Each row of a before or after table is a point. One or more steps were done to the points. Then noise was added and the rows were shuffled. The steps act on how far a point lies along the listed directions, d1 being the first. Name the steps. A step turns or swaps two directions, mirrors them in a line or flattens them onto one, adds a multiple of one to another, or multiplies one. Angles are multiples of 10 degrees, from the lower direction toward the higher: turns from -170 to 170, lines from 10 to 170 but not 90. Use the fewest steps. Two steps may share a direction if one is a turn and the other turns, adds or multiplies; they go together, in the order done. Otherwise the lowest direction goes first.

Directions:
(1): 35  17  -48
(2): -32  -38  -36
(3): 40  -45  13
Before (8 x 3)
-3  -47  25
8  68  -39
0  66  -43
-7  24  -12
-2  5  22
19  -5  65
-25  -48  39
22  -65  13
After (8 x 3)
22  0  -4
2  -18  -50
-17  -49  -51
55  -35  -21
-7  31  71
11  -6  -62
-1  19  21
-6  23  74
Steps: multiply d1 by -1; turn d2 and d3 by -60 degrees

Directions:
(1): 7  -57  -53  -18  37  -30  8  51  -9
(2): -29  -11  -33  7  36  -9  2  -61  64
(3): -37  -25  4  -45  -10  71  45  9  10
(4): -55  -10  51  49  47  -11  20  21  -13
(5): -17  -2  10  -14  23  35  -89  27  19
Before (11 x 9)
-28  34  16  62  24  -35  1  -7  -14
8  -29  2  -53  24  57  -42  54  6
62  -15  -13  -38  -20  -8  -51  47  -8
14  56  56  79  1  -69  -39  -55  7
-2  23  1  -41  -38  68  -57  33  21
8  34  61  68  -25  -14  35  -54  -24
9  1  39  -13  -2  19  -38  -12  -16
32  27  -19  30  40  -61  -20  -62  16
12  -25  -30  -67  -8  20  -52  -8  20
23  -26  -8  -52  -18  -10  8  7  7
-6  54  40  63  10  -44  -5  -46  12
After (11 x 9)
-15  78  83  62  -15  -1  -46  -59  11
-29  62  62  42  -2  12  -34  -30  22
26  -28  -18  -47  -10  -19  4  -2  13
14  1  35  -21  -21  6  22  -14  -27
48  -23  1  -24  -9  -1  43  58  -50
77  -6  -21  -13  -39  -46  15  4  -15
28  47  27  14  25  -5  -88  -34  4
-36  38  33  56  20  -9  -8  -13  -3
41  -14  -14  -54  -33  1  -17  20  -36
27  15  -7  -38  -74  37  51  36  -24
-37  19  50  49  0  33  6  -86  33
Steps: turn d1 and d3 by -30 degrees; turn d2 and d5 by 100 degrees

Directions:
(1): -32  18  -63  -24  1  -9  11  -19  -29  -41  74  13  -55  6
(2): 49  -36  52  -8  57  3  -12  27  -40  -36  0  -12  -63  -5
(3): -9  -58  -33  -50  29  22  13  59  6  -10  14  6  54  48
(4): -23  -39  -6  28  6  -75  -67  23  58  0  23  -9  -14  -3
(5): 3  -36  -60  -10  18  -2  -11  6  -32  34  -36  31  -4  -87
(6): 49  13  -9  -25  -86  2  -33  44  2  -55  -13  25  0  -12
Before (13 x 14)
-2  15  16  13  -16  9  1  -10  7  6  9  -11  16  27
-49  17  -24  -5  2  -22  -4  -12  23  0  65  -3  5  23
32  -5  29  6  -21  -19  -18  6  1  -4  -11  -6  -14  -1
-7  9  -8  -2  -47  -33  -37  17  37  -22  20  4  3  22
-18  -30  -15  20  22  -32  -32  -3  22  16  8  -7  -11  -20
-22  -9  -19  11  15  -11  1  -13  5  4  11  -12  -19  -17
-1  -26  -18  -4  8  -22  -12  4  1  4  4  0  -8  -17
-8  -1  -32  -20  -3  15  13  1  -13  -7  10  14  1  -10
28  -7  -19  -19  2  -3  -23  16  -18  -7  6  14  -18  -35
3  10  -10  1  10  3  1  -4  -29  11  -20  18  -11  -27
-14  4  -9  20  -26  -51  -54  -4  32  25  -6  7  -1  -25
-19  6  -45  18  -28  -54  -42  -20  23  7  7  10  -25  -49
-2  34  7  5  -36  4  -5  -30  1  -22  14  2  -33  2
After (13 x 14)
-8  -8  -62  -21  -21  -18  -27  11  -5  -2  5  28  -9  -32
-6  24  -3  24  -35  -26  -6  -42  7  37  -15  1  -7  -32
18  -15  -8  -22  -4  17  23  6  -21  3  -19  5  11  -9
-4  53  -21  15  -14  -11  -9  -64  -51  25  -12  18  -58  -76
8  51  35  17  -15  5  14  -21  -17  2  -11  4  -12  5
36  74  -4  25  -45  2  -1  -73  -58  -3  -27  14  -79  -89
10  56  33  45  -63  -31  -43  -56  12  -14  -11  -1  -72  -49
-10  -13  -5  18  8  -24  -21  -8  3  2  24  -8  -21  -1
19  5  16  6  4  12  7  -4  -18  -8  -18  -9  -27  -32
24  29  -1  -14  -32  26  9  -1  -7  10  -6  9  27  -3
25  -37  -8  -35  20  -3  -32  50  -19  -30  19  17  -27  -30
12  -11  1  -34  -8  23  7  31  -2  -32  7  3  14  30
17  -10  -7  -1  17  23  14  -19  -36  13  -27  8  -12  -48
Steps: turn d1 and d6 by 60 degrees; turn d1 and d2 by 110 degrees; multiply d3 by 3; turn d4 and d5 by 100 degrees

Directions:
(1): -36  -10  32  38  42  -53  42  20  -4  14  -24  -65  8  -67  88  -45  -5  42  -46  40  -7  0  -21  -4  16  17  -17  21  18  -35  -15  -11
(2): -9  20  -11  -5  -3  -8  2  16  -13  -68  43  -48  3  -45  6  -52  28  -1  10  -38  69  40  65  23  -44  36  64  -14  -26  43  -22  19
(3): 49  9  -20  80  -22  -23  -10  37  -7  -2  36  72  -59  -31  -31  -25  -1  -26  -7  41  42  -23  15  -22  -21  32  -8  47  38  -57  -17  21
(4): -68  -16  -32  -25  7  -34  -13  -46  -53  20  2  3  3  1  -36  -42  21  -65  -50  -44  -33  34  -5  -6  7  -39  46  25  64  -43  -6  31
(5): -58  43  -33  -10  13  -16  9  95  -34  -9  10  -31  -65  21  -26  -4  -33  19  29  -18  15  -8  -20  -77  38  -17  -10  -40  19  18  43  0
Before (8 x 32)
-24  -2  4  4  14  -12  7  11  7  14  -13  -35  9  4  33  7  -20  27  4  2  -14  -12  -18  -10  22  -2  -20  -10  5  11  16  -7
22  -14  9  1  4  10  3  -11  20  9  -30  24  10  13  -1  17  -10  1  -2  16  -27  -20  -14  6  1  -11  -24  6  -12  -9  0  -2
37  -6  1  8  -6  7  1  2  20  3  -3  18  -13  -1  -2  8  -1  13  7  12  5  -7  -2  1  -6  9  -10  1  -14  1  8  7
24  3  -13  2  -16  15  -22  18  7  -13  17  33  -11  16  -27  9  -4  -16  27  -4  26  -7  19  4  -10  7  9  -5  -7  9  2  1
-21  3  -17  0  -7  -2  -13  -1  -14  19  7  18  -24  11  -27  -2  3  -23  -14  -8  -19  -5  -10  -10  19  -25  1  17  37  -28  3  12
56  -18  8  -8  -14  33  -4  -38  30  10  -5  36  31  29  3  45  3  3  14  4  -13  -10  0  26  -18  -6  -17  -2  -33  11  6  -12
20  6  -9  16  -18  0  -14  -14  3  -13  16  29  2  -3  -14  -2  21  -24  3  -4  15  0  25  19  -19  15  15  12  5  -14  -3  18
5  -6  -12  7  -13  -4  0  1  -9  18  -11  16  -2  6  -10  4  -5  -2  -6  10  -11  -8  -8  -6  5  -5  -8  17  26  -18  0  0
After (8 x 32)
32  8  -10  35  -10  -4  -12  43  6  -19  24  30  -29  -14  -10  -11  -7  -5  20  18  47  -13  24  -4  -14  27  5  8  1  -7  -7  3
17  -9  -13  26  -15  -8  0  6  -8  32  -14  37  -14  6  -15  8  -11  -5  -10  28  -16  -21  -19  -15  10  -5  -23  30  38  -39  1  0
37  -30  21  1  2  18  0  -40  32  32  -47  44  27  24  3  35  -11  -3  -11  30  -53  -29  -30  18  7  -20  -41  18  -11  -24  -2  -8
80  -49  41  -7  -10  40  1  -96  57  32  -31  39  80  20  41  58  14  9  -8  26  -43  -11  -10  68  -24  -5  -30  18  -46  -1  -13  -24
52  -1  1  56  -24  -12  -12  -20  11  -19  28  45  2  -39  2  -23  31  -27  -12  21  38  -1  42  37  -41  43  18  41  9  -37  -27  25
-20  8  -17  26  -2  -16  -5  27  -15  32  4  26  -49  4  -21  -3  -11  -13  -17  16  -20  -22  -27  -33  32  -23  -22  25  54  -49  9  8
-51  4  -7  -34  15  2  0  12  0  20  -22  -43  9  43  10  29  -28  23  19  -23  -35  -9  -32  -25  42  -30  -21  -37  3  33  39  -11
52  -11  2  23  -12  5  -1  -4  24  8  -1  37  -17  -5  -6  7  1  6  2  22  7  -13  -1  4  -11  14  -15  15  -9  -14  2  10
Steps: flatten d1 and d4 onto the line at 70 degrees; multiply d2 by 2; multiply d3 by 2.5; multiply d5 by 2.5
